Each row is a point. Each copy is the shape, with its points in the same order, turned, moved and blurred by noise. Say if it was mirrored as well.

Shape, 8 rows:
-29  37  -8
-76  0  -13
13  10  33
-54  -36  -15
6  -27  32
-36  -18  -48
53  0  30
10  45  -10
Copy 1:
-20  -26  -18
-35  -49  33
-5  34  -5
-5  -34  54
9  39  30
21  -51  27
32  54  -9
4  0  -43
Copy 1 is: only turned
Copy 2:
-38  29  48
-77  36  2
-2  -32  26
-44  35  -28
3  -39  -11
-21  58  -12
42  -30  25
2  18  67
Copy 2 is: only turned
Copy 3 (8 x 3):
-1  6  -39
51  -28  -46
-5  21  17
41  -44  -14
11  -7  37
7  -65  -31
-43  22  56
-40  22  -23
Copy 3 is: mirrored
Copy 4:
22  62  -14
47  59  44
-34  31  -9
34  19  52
-35  6  23
54  6  16
-54  -1  -30
7  44  -45
Copy 4 is: mirrored

Shape:
21  17  -28  -24
15  -44  38  15
-29  -36  39  11
5  -16  32  36
-23  -21  -90  0
-10  -26  -56  -21
9  -30  -74  16
-8  29  -8  -6
-28  3  -2  -58
Copy 1:
-25  -28  -15  -17
12  -27  59  9
-3  9  53  41
28  9  43  -4
-100  -12  4  -43
-73  -27  7  -10
-69  -17  28  -54
-20  5  -22  -13
-31  -27  -28  41
Copy 1 is: mirrored
Copy 2:
11  47  -31  -7
-21  -45  -22  -18
3  -49  9  5
-13  -28  8  -33
-36  68  13  50
-18  41  -15  42
-56  53  0  22
29  30  3  -11
48  12  -26  36
Copy 2 is: mirrored
Copy 3, 9 rows:
44  9  2  -8
-42  31  -34  -13
-45  53  -14  19
-45  8  -11  4
67  8  -42  66
51  30  -36  33
45  -11  -56  39
19  12  27  12
35  70  17  8
Copy 3 is: only turned
Copy 4:
27  -29  4  10
-55  -24  -32  -31
-34  13  -46  -43
-52  5  -13  -14
45  -8  -63  59
33  -26  -53  21
10  -26  -52  60
20  5  6  -4
47  -10  -24  -44
Copy 4 is: only turned

Shape (12 x 6):
-82  -14  -8  41  42  56
-19  3  21  -1  -7  -8
18  -10  11  -26  32  26
6  33  -13  -21  -44  33
-25  -17  30  35  38  -4
-21  -6  -2  23  18  -5
-2  9  9  45  -121  -4
-17  17  16  15  42  2
-18  6  105  7  41  11
-27  2  -10  2  5  -7
18  -13  -9  29  38  -6
-19  16  1  45  43  5
Copy 1, 12 rows:
-39  -54  -29  -100  3  34
5  -9  31  -21  1  20
32  24  -21  -34  4  25
11  -21  -2  26  37  59
-24  7  18  -69  -9  0
-18  -12  6  -36  0  -1
-65  -27  60  63  -4  67
0  2  12  -59  26  2
14  41  63  -95  3  45
0  -27  10  -24  6  3
-18  24  -15  -31  4  -18
-31  -2  0  -59  31  -6
Copy 1 is: mirrored
Copy 2 (12 x 6):
48  32  -22  -36  36  79
2  28  -9  -7  -15  -4
-32  -9  22  11  -2  34
-13  16  -5  33  47  -30
13  33  12  -45  -24  39
17  12  6  -31  -8  14
46  85  13  29  27  -85
-13  13  3  -47  -2  27
-57  79  -11  -33  -36  48
15  4  -11  -13  -1  2
8  -4  48  -33  -7  22
12  14  17  -60  9  25
Copy 2 is: mirrored
Copy 3, 12 rows:
89  -22  -2  15  34  22
-4  -10  4  -8  -17  8
8  21  1  -48  22  0
-5  55  -43  -2  -44  18
11  -23  45  0  22  -3
2  -20  -1  5  18  1
-23  38  -13  83  -88  -27
1  -7  17  -2  25  30
8  -6  91  -32  -9  34
0  -18  -18  -5  -3  2
-14  -1  4  -1  49  -13
4  -18  6  19  37  24
Copy 3 is: only turned
Copy 4:
-33  -33  77  55  41  -13
9  -10  26  -2  -15  1
32  3  -10  31  13  22
-25  10  -32  26  -45  -17
28  -38  52  -3  31  2
-1  -20  26  -1  19  -7
-65  -51  -14  -45  -88  -9
26  -21  29  12  25  -22
89  -41  57  31  -22  11
-11  6  26  -3  6  -13
12  -28  -1  -12  43  -3
9  -30  28  8  38  -38
Copy 4 is: only turned

Shape:
11  -42  -42  33  34  3  57  -31  -33
-32  -32  -22  17  1  109  -40  -33  -12
3  0  27  -18  -28  28  -72  -8  -22
-16  7  -65  10  -9  22  24  -44  40
-3  -51  -7  35  -36  -39  -21  46  -35
-2  -42  26  11  -19  4  22  -9  64
-31  24  32  -16  -21  1  26  -23  13
-57  30  -16  -2  10  -14  -3  34  13
2  13  62  58  -14  10  7  -5  41
-39  -20  -11  13  -11  -25  -108  -12  -66
48  -7  44  -12  36  48  -14  -6  -12
-12  14  19  -44  33  -11  1  -29  9
Copy 1:
-23  -8  33  58  -50  -29  50  -12  -22
-38  25  14  38  72  19  22  -53  -68
34  7  -26  -25  58  -8  23  -55  -10
-63  -35  40  32  26  -14  -5  8  3
46  34  72  -25  -22  -12  40  -46  29
9  -49  34  13  0  54  -9  -31  16
-9  -26  -27  5  -6  11  -19  -42  25
-2  26  33  2  1  -26  -64  -25  10
36  -16  -3  61  23  46  -6  -39  57
42  31  34  -24  58  -81  32  -95  -7
60  -9  -35  40  23  13  19  -14  -53
24  -43  -30  4  -9  -30  -27  -32  -20
Copy 1 is: mirrored
Copy 2 (12 x 9):
22  30  2  40  65  -19  33  30  50
7  5  -84  40  -27  -5  -57  28  82
-8  -35  -44  -6  -35  -17  -23  -40  19
41  65  -33  15  32  13  -34  18  9
6  -2  17  10  -27  -85  29  7  -5
1  32  21  -41  -7  12  -12  48  11
-3  31  -9  6  -24  44  6  -6  -4
54  -4  -9  34  -31  20  3  38  -40
30  24  -6  -54  -47  31  39  11  41
-12  -42  -91  26  -23  -73  13  -12  -31
-3  -53  2  -12  10  15  1  -28  74
1  -22  -14  8  12  54  1  0  -17
Copy 2 is: mirrored
Copy 3 (12 x 9):
32  25  -39  -72  8  19  40  -27  -35
-38  39  -42  22  -53  76  -21  -43  -38
-31  67  10  46  -33  -6  -30  19  -25
-21  13  9  -45  16  47  -5  -45  26
8  11  4  4  -44  -27  56  52  -12
38  -17  24  4  17  45  -22  20  -9
-18  17  -7  -28  21  10  -60  36  -1
-60  -25  -11  -14  16  -25  -6  15  2
47  -20  2  -2  -24  -11  -70  10  -1
-74  54  30  5  -79  -36  22  21  -59
33  56  -38  37  17  -10  -39  -18  -56
-25  35  7  -17  50  -9  -39  8  -46
Copy 3 is: mirrored

Shape (14 x 11):
2  -48  -28  -2  60  43  -7  41  -51  9  -44
-43  8  -1  -6  58  26  -20  -3  -42  -13  -31
-28  88  6  -13  -44  -5  -88  -4  20  -37  16
-6  -50  15  -1  13  -10  39  -34  42  -13  10
-47  27  -11  -5  -38  -44  -56  -21  -40  -44  3
-8  -42  24  -25  -10  4  77  26  1  -14  18
-19  8  -37  -1  -11  18  0  -1  -13  -34  -37
26  45  -20  -7  -17  -8  -47  -31  -23  -66  39
-4  -67  41  18  33  -4  16  41  17  -46  4
-8  -71  6  -41  33  2  60  10  0  10  43
10  24  -5  32  50  1  26  14  -54  2  -9
26  -16  28  -18  37  18  -9  -1  -65  2  -62
-35  -64  35  10  -16  48  40  -10  0  -21  37
-43  44  1  -37  -10  4  -19  -19  -5  -85  10
Copy 1 (14 x 11):
-11  12  3  -4  -14  -25  -65  80  -50  8  -2
-13  -1  -40  -13  -24  -11  -87  4  -9  3  -4
63  -16  -62  -3  -30  78  -7  -67  18  -31  -29
-28  10  24  -19  47  -33  -19  -2  45  -59  6
75  18  -39  -23  4  40  -44  -39  39  18  16
-41  26  8  15  44  5  -13  55  63  -39  12
3  33  7  -3  -12  34  -52  -5  -10  -13  12
61  -41  -20  -17  26  81  -39  -22  9  -31  25
-16  26  -4  -11  78  -17  -40  44  14  -33  -48
-23  -7  20  4  28  -41  -32  74  65  -51  19
-26  -26  -10  40  25  -3  -58  11  -20  26  21
-17  11  -58  -18  13  -16  -38  40  -48  4  53
-50  8  20  -57  38  9  -17  35  65  -11  -14
21  11  -42  -21  0  70  -76  -33  45  -43  -2
Copy 1 is: only turned
Copy 2 (14 x 11):
-41  9  37  50  34  -61  -56  -33  11  28  -5
-39  28  44  28  41  10  -12  -18  -5  50  -24
-74  43  -9  12  -58  119  3  -13  -24  4  -19
3  -7  -31  -31  24  -8  41  -2  30  22  41
-61  55  9  -30  -48  42  5  21  -20  28  -54
21  -3  -42  -13  14  -9  -27  11  73  39  11
-7  29  4  -8  -6  11  -42  -23  -28  20  -6
-29  21  -25  14  -32  53  24  -4  -29  -32  -63
-9  56  -15  9  32  -28  3  -9  71  5  29
-14  -36  -37  -14  45  -38  1  -5  75  34  1
2  -5  60  37  19  3  -31  24  18  0  -22
-25  21  14  77  18  -35  -24  27  -19  58  -8
20  4  -24  -7  -10  -18  30  -47  74  54  4
-20  51  -35  -13  8  72  3  -24  -18  24  -51
Copy 2 is: mirrored
Copy 3:
-8  -16  91  14  32  21  20  -5  -32  -15  55
-10  20  75  -12  32  10  -1  6  -19  49  10
-22  73  -15  49  19  -25  -83  -2  -22  55  -64
13  -24  -18  -1  -7  28  35  -22  53  15  -10
-8  -9  10  52  32  -3  -53  38  -18  80  -53
-42  -41  -28  -1  -6  3  64  -6  -1  -1  2
8  8  18  24  -13  6  -17  28  -29  32  18
-11  -11  23  34  -23  -47  -79  0  1  37  -53
-25  -9  36  51  -1  15  74  -19  34  -2  -16
-30  -63  2  -30  14  31  53  -27  11  -26  -14
-4  -8  58  -11  33  -55  13  26  6  7  21
-5  -24  65  19  34  -24  13  -38  -23  52  57
-75  -25  -5  4  -15  43  31  0  48  15  10
-23  20  12  11  -32  -5  -27  10  -29  75  -61
Copy 3 is: mirrored

Shape, 17 rows:
-60  23  16  91  29  16  81  -26  9  26  4  77
9  53  0  11  -45  -40  65  -32  -15  29  -54  66
-67  4  -17  56  -14  39  9  -32  16  25  -20  43
14  -24  -21  -30  -7  3  -12  1  6  17  9  -40
-18  24  -21  -19  14  18  -26  55  -18  -35  -12  -21
-71  65  68  65  26  5  -18  -15  37  7  24  35
40  16  -66  3  -14  -11  -7  3  16  -30  37  -22
22  19  -11  0  51  0  19  14  1  6  -3  -27
-50  25  58  84  3  -14  9  -38  -35  48  3  42
47  -29  -3  -4  -2  9  3  -9  -6  -44  -11  32
-26  45  2  34  24  5  17  -63  15  43  -22  95
-29  36  8  54  35  -16  -21  -54  -12  -13  -48  -8
-4  -34  -22  -38  20  -29  -16  9  6  -21  11  1
33  -35  -57  13  3  -59  -7  38  -11  -21  2  25
2  3  -37  -42  0  -60  31  -13  22  -41  -26  -25
36  -36  -4  4  -21  1  -9  34  41  -26  -20  -35
12  13  -26  1  36  -38  -37  19  38  11  -45  -14
Copy 1, 17 rows:
74  -50  44  -70  62  -23  49  -29  42  -30  7  -64
39  -17  81  -49  -33  -27  44  38  -26  9  36  -38
39  -14  5  -64  8  -41  44  -11  71  -35  7  -2
-28  -2  -16  2  6  -2  -20  7  2  19  -3  52
-50  -6  -33  -23  -4  -58  13  -45  -21  29  -29  13
73  -49  -25  8  6  -39  55  -38  53  -1  -50  -64
-23  47  -34  -33  20  -18  -39  23  -12  39  -9  -8
-48  -30  -6  -8  31  5  1  -8  -12  21  -12  -19
64  -31  71  5  11  -33  41  -37  70  -2  -23  -41
-4  32  -6  -14  -8  2  -15  -42  -25  1  48  -7
52  -8  31  -51  -8  23  84  -3  39  -15  7  -51
-24  3  18  20  -6  -36  42  -9  43  -37  -15  -61
-12  22  -19  -7  5  5  -9  -24  -37  -13  -28  35
-17  43  24  -54  -8  0  -55  -26  -42  -4  -30  -1
-27  11  -7  -4  3  -25  -6  42  -72  -32  -6  4
-23  -16  -39  -10  -23  -24  -68  -13  -12  -3  20  14
-48  -18  -18  -21  -42  9  -9  3  -6  -16  -47  -20
Copy 1 is: only turned
Copy 2, 17 rows:
-45  -16  -32  41  -8  -57  -90  11  21  18  -9  -106
-55  0  13  63  56  -18  10  9  8  19  62  -81
-61  -19  -11  31  -47  -23  -64  42  -20  30  26  -44
11  1  -19  -15  -4  40  5  19  -34  0  19  21
-2  -6  -27  12  -24  -39  35  39  -3  -29  6  43
7  -82  -8  -21  -50  -89  -48  33  19  10  13  -82
-26  -42  -62  -11  32  17  11  3  1  19  14  54
23  -18  -46  33  3  9  7  25  14  -21  -10  -9
-35  -38  35  1  -3  -35  -80  32  20  -30  32  -97
15  -4  20  48  27  -7  -24  -6  24  29  7  42
-22  -58  -14  71  3  -42  -69  22  -14  33  55  -80
-7  -54  -1  26  -10  -19  -20  90  51  0  43  -36
35  2  -14  3  31  -8  -11  29  -32  21  5  41
-23  -18  -7  17  79  -4  -9  33  -29  -4  -29  47
25  15  -39  0  63  -3  44  59  7  52  18  15
11  -12  13  -8  -15  28  30  8  5  37  -28  34
21  -49  -15  23  5  7  45  67  -22  12  -15  -4
Copy 2 is: mirrored
Copy 3:
-58  -35  44  -16  49  -70  -37  89  49  77  9  -21
-6  50  1  -15  10  -43  18  53  81  48  -59  7
-1  -66  15  17  20  -38  -32  36  44  47  10  -10
-4  -10  2  -2  28  41  39  -5  0  -40  11  15
-25  1  22  -30  1  21  -49  -21  -4  -38  4  45
-65  -37  89  9  24  -77  -22  -20  -4  67  2  -10
17  5  3  -77  4  16  25  -7  -7  -29  22  -20
-69  -1  6  -42  16  2  20  14  9  -32  10  22
-60  4  19  34  68  -59  -19  7  38  85  6  -20
9  27  -21  -11  9  -25  6  47  -33  -26  9  17
-33  -10  27  21  -12  -90  11  51  67  47  12  -17
-70  -18  -31  1  -18  -29  -8  -13  6  55  -2  -7
-10  19  21  -2  -11  40  13  20  -19  -19  39  27
17  50  -13  -56  7  25  6  25  1  12  60  42
-16  27  5  -38  -40  59  32  32  -8  3  -26  12
15  -17  -8  -35  28  20  31  7  -44  -15  -9  61
-32  -10  1  -33  -29  8  38  -20  10  10  22  65
Copy 3 is: only turned
Copy 4 (17 x 12):
-46  11  14  44  72  -46  -83  79  -10  -8  -29  63
-52  20  -4  30  36  -52  19  23  -43  63  20  80
-19  -3  51  2  63  -36  -72  6  -37  -18  -4  49
23  4  -25  -27  -28  -2  15  -26  -12  -23  10  1
35  -48  -3  35  -17  45  -3  -20  -21  -9  -17  -8
-43  6  18  5  31  25  -114  17  19  34  -65  37
41  -6  -53  -26  -1  -1  14  5  -71  0  -25  -7
21  -23  -40  1  -18  16  6  26  8  -13  -10  31
-69  1  7  -3  36  -20  -94  44  1  26  25  39
13  36  -13  2  39  37  39  20  -18  -8  14  -11
-53  4  8  -11  102  -27  -32  14  1  21  -17  74
-16  -11  5  -16  36  56  -57  15  -37  6  22  72
-4  6  -52  28  3  29  10  -22  -25  -38  -9  -7
12  7  -93  44  34  3  19  4  -66  -6  15  -18
-3  17  -35  15  -19  28  44  -24  -66  -22  -18  50
72  45  -23  14  -19  20  -12  -22  -27  -5  12  -5
34  -9  -66  8  16  36  -17  -51  -9  0  5  58
Copy 4 is: only turned
